Each row of a before or after table is a point. One or more steps were done to the points. Then noise was added and the rows were shuffled. The steps act on columns, c1 being the first. What was done? A step turns or swaps two columns, mirrors them in a line or flattens them onto one, adds a multiple of one to another, or multiplies or shifts one. Angles are multiples of 10 degrees, from the lower column toward the higher: turns from -170 to 170, lines from 10 to 170 but not 90. Use the fewest steps. Two steps may share a column if one is a turn and the other turns, adds or multiplies; they go together, in the order done. Otherwise the lowest column goes first.

Before, 10 rows:
[[-34  24  25]
 [ 29 -27 -40]
 [  3 -39  48]
 [ 30 -10  33]
 [-17 -21 -43]
 [ 27  16 -24]
 [ 59 -34 -13]
 [ 46 -41   9]
 [-41 -31  52]
 [-37  -3 -26]]
After (10 x 3):
[[-40  37  81]
 [-34 -50  16]
 [-22  14 -67]
 [ 22 -20 -41]
 [-21 -32 -63]
 [ -4 -30  51]
 [-36  -8  78]
 [-26 -63 -18]
 [ 17  38  41]
 [ -6  36 -44]]
Steps: turn c1 and c2 by -80 degrees; multiply c3 by 1.6

Before:
[[ 19   6  28 -16  -7  -3  -8 -20]
 [ 35  -3  37 -43   9 -31 -39 -13]
 [ 16  15  21   8 121  18   6  -7]
 [  0 -35  -7 -16   7 -24  -4 -18]
 [ 36   1  15  91  -7 -25   5 -19]
 [ 21  19  -4 -50 -10  12 -57 -16]
 [ 24  19  34 -28   9 -19  -9  -5]
 [  9  18 -12 -30 -13  91 -12   8]
 [ -9  26   6  -5  13 -26   0  -7]
 [ 17 -27   7 -41 -20 -20 -33 -18]
 [ 44  10  -8 -40 -34 -25   5 -15]
 [ 18   0  -3 -16 -36 -19   8 -26]
 [ 23   2  -5 -42 -32 -20 -12  26]
 [ 19 -27  31 -39 -27   2  -7 -15]]
After, 14 rows:
[[ 17  66 -46 -42 -19 -21 -34 -18]
 [ 20 -48  30 -51 -10  11 -60 -16]
 [ 15 -49   7   9 121  19   5  -6]
 [ 32  -8 -36 -40   8 -33 -38 -13]
 [ 34 -11  -9  90  -3 -25   8 -15]
 [  1  95 -47 -16   7 -23  -4 -17]
 [ 22 -65  -2 -28  10 -17 -10  -6]
 [ 12 -40  40 -27 -14  91 -14  12]
 [ 22  -3   6 -42 -34 -19 -16  28]
 [-11 -70  35  -6  13 -24  -2  -7]
 [ 18 -32 -14 -17  -7  -1  -8 -18]
 [ 46 -23  23 -37 -33 -25   4 -16]
 [ 17  54 -65 -40 -29   2  -6 -16]
 [ 18   3   2 -18 -37 -19   7 -26]]
Steps: multiply c2 by 3; turn c2 and c3 by 150 degrees

Before:
[[ 12 -39 -41  51  -9 -24  -4 102 -18 -19 -18 -16   7   1]
 [ 22  41  59 -36  11 -21 -42 -13 -12 -30  -8 -13  20  18]
 [ -9  20  11  28  55 -39 -47 -47  36  98  -7  -9  38 -22]
 [ 16 -43 -34   3  35  19 -34  62  -1 -33 -12   5  16  13]
 [ 15 -56  13  16  27 -13  47 -49  25   6 -46 -69  -7 -19]
 [107  31  61  32  56  14 -28  -1   9   1  10  36  -1  19]
 [ -7  -9  31 -34 -44 -23  11  28 -36  20 -21  45 -33   5]
 [ 73 -50   0   4 -24  19 -57  16  35 -24 -67  -2  -5 -19]
 [ 28  29  42  24  -7  34 -11  19  -3  59  22  12  16  27]
 [-24 -89  38  16 -20 -38   0  33  44 -28  32  11  25  55]
 [ -1  14  30 -37  25 -58 -18 -44 -25   1   6 -53 -60  51]
 [ -6   1  -9  36  -6  27 -45  21  20 -36   9   2  10 -49]
 [ 61 -42  22  26   0   4  19   9 -86  -8  19 -21 -12   7]
 [ 64  15   3  -7  10 -22 -17  14  27  20  41  29  31  32]]
After:
[[118  36 -18  38  59  -5 -26   2 -37 -56  14   9  -2  20]
 [ -8 -27  15  46  24 -48 -20 -42  54 -26  24 -24 -60  51]
 [ 21 -49 -12   2  28   7  47 -47  68 -19 -51  24  -8 -21]
 [ 21  20   9  70   9 -46 -39 -15  12 -43   8 -10  18  19]
 [  5  17 -28 -24  -1  22 -43  22  -4 -30   4  21   9 -49]
 [ 19 -46 -18 -57  -9  -2  -5 102  15  -9 -17 -20   9   1]
 [ 41  46 -30  23  -8  14 -13  20 -10  67  21  -4  14  27]
 [  2  -9 -34  -4  53 -45 -48 -48  10  44   8  35  40 -21]
 [ 71 -31 -10   8   2  34  21   8  20  -9   9 -86 -13   6]
 [-11 -92 -37  27 -20  35   0  34 -10  -8  22  46  25  57]
 [ 12 -21  19 -32  39  35 -35  62  -4 -70 -25  -1  17  13]
 [ 72 -26  23  -2 -26  22 -54  16   3  -3 -78  35  -4 -19]
 [-10 -19  12  49 -44 -16  13  27 -47  62 -15 -38 -35   6]
 [ 60  -2  24   4  11 -13 -18  16 -30   7  47  27  31  31]]
Steps: turn c3 and c4 by 120 degrees; turn c1 and c3 by 20 degrees; turn c2 and c6 by -40 degrees; turn c6 and c11 by -20 degrees; add -1 times c5 to c10; turn c9 and c12 by 90 degrees

Before (8 x 24):
[[  32  -16  -17  -11   11   15   11   14    3  -35   21    3   22   -6
    25   15   -7  -60  -61   38   25   20   -6  -25]
 [   0  -19   27   -7  -28   12   31    8   -6   18   21    5  -11   54
    27  -27  121  -23   28    8    7    7   13   -8]
 [  23    4   -2   -1  -28    3  -28    0 -103  -11  -15  -18    4   -5
    30  -27  -23  -50    7  -29   15   28   16   27]
 [  38   -4   -2   -5   19   10  -28    4   -3   21    7   27    9    9
    34  -39  -16   22   13  -37   29   23    2  -20]
 [  43  -21  -28  -11  -16   19  -28   23   -3    6  -46   -6   -4  -18
    -3  -25   31  -68   27   37    0   -5   12  -25]
 [  -3   20   25   15    1   25   15   -6  -33   20   17   -1   10  -25
    -7   -6  -14    9    8   34    0   10  -99  -11]
 [ -46   13   14   -9  -23   -2   -2   21   -4   19    4   36   10  -23
    11  -75  -18   -2    8   18    5  -32   16  -23]
 [  15  -14    2  -10    1    1  -27  -12    1   -9   15  -17   22   12
    15    7   10   18   33   32   14   22   13  -39]]
After:
[[ -46   12   10   -7  -23  -22   -3   -9    8   17    5   35    9  -23
    11   -1  -17   -3   -3   18  -20  -32   18   25]
 [  24    3   78    0  -32    6  -27   15  -69  -11  -16  -16    4   -6
    30    1  -24  -50  -11  -29  -10   28   30  -25]
 [  -3   19   41   14    0  -12   16    5   -1   22   16   -1    9  -26
    -6    2  -14   10   -8   32    4   11 -105   14]
 [  30  -16  -13  -13   10   41   11    8  -11  -36   20    1   22   -5
    27    0   -6  -61   65   40  -27   22  -10   13]
 [   0  -19   21   -7  -27  -27   32    0   15   19   21    4  -10   55
    26    0  121  -24  -26    7  -12    9   -3   10]
 [  46  -21  -15  -11  -15   61  -28  -16  -24    5  -49   -7   -4  -18
    -3    0   31  -67  -21   36  -17   -5   27   28]
 [  15  -14    2  -11    2   -2  -28   19    3   -8   16  -17   20   12
    15    2   11   17  -24   33    0   22   27   44]
 [  38   -4    0   -6   17   13  -27   19   -3   19    7   25    7   12
    33   -3  -16   22   -8  -38  -21   24   18   22]]
Steps: add -1.5 times c3 to c6; turn c3 and c9 by 50 degrees; add -0.5 times c7 to c23; turn c8 and c21 by -130 degrees; multiply c16 by 0; turn c19 and c24 by 170 degrees
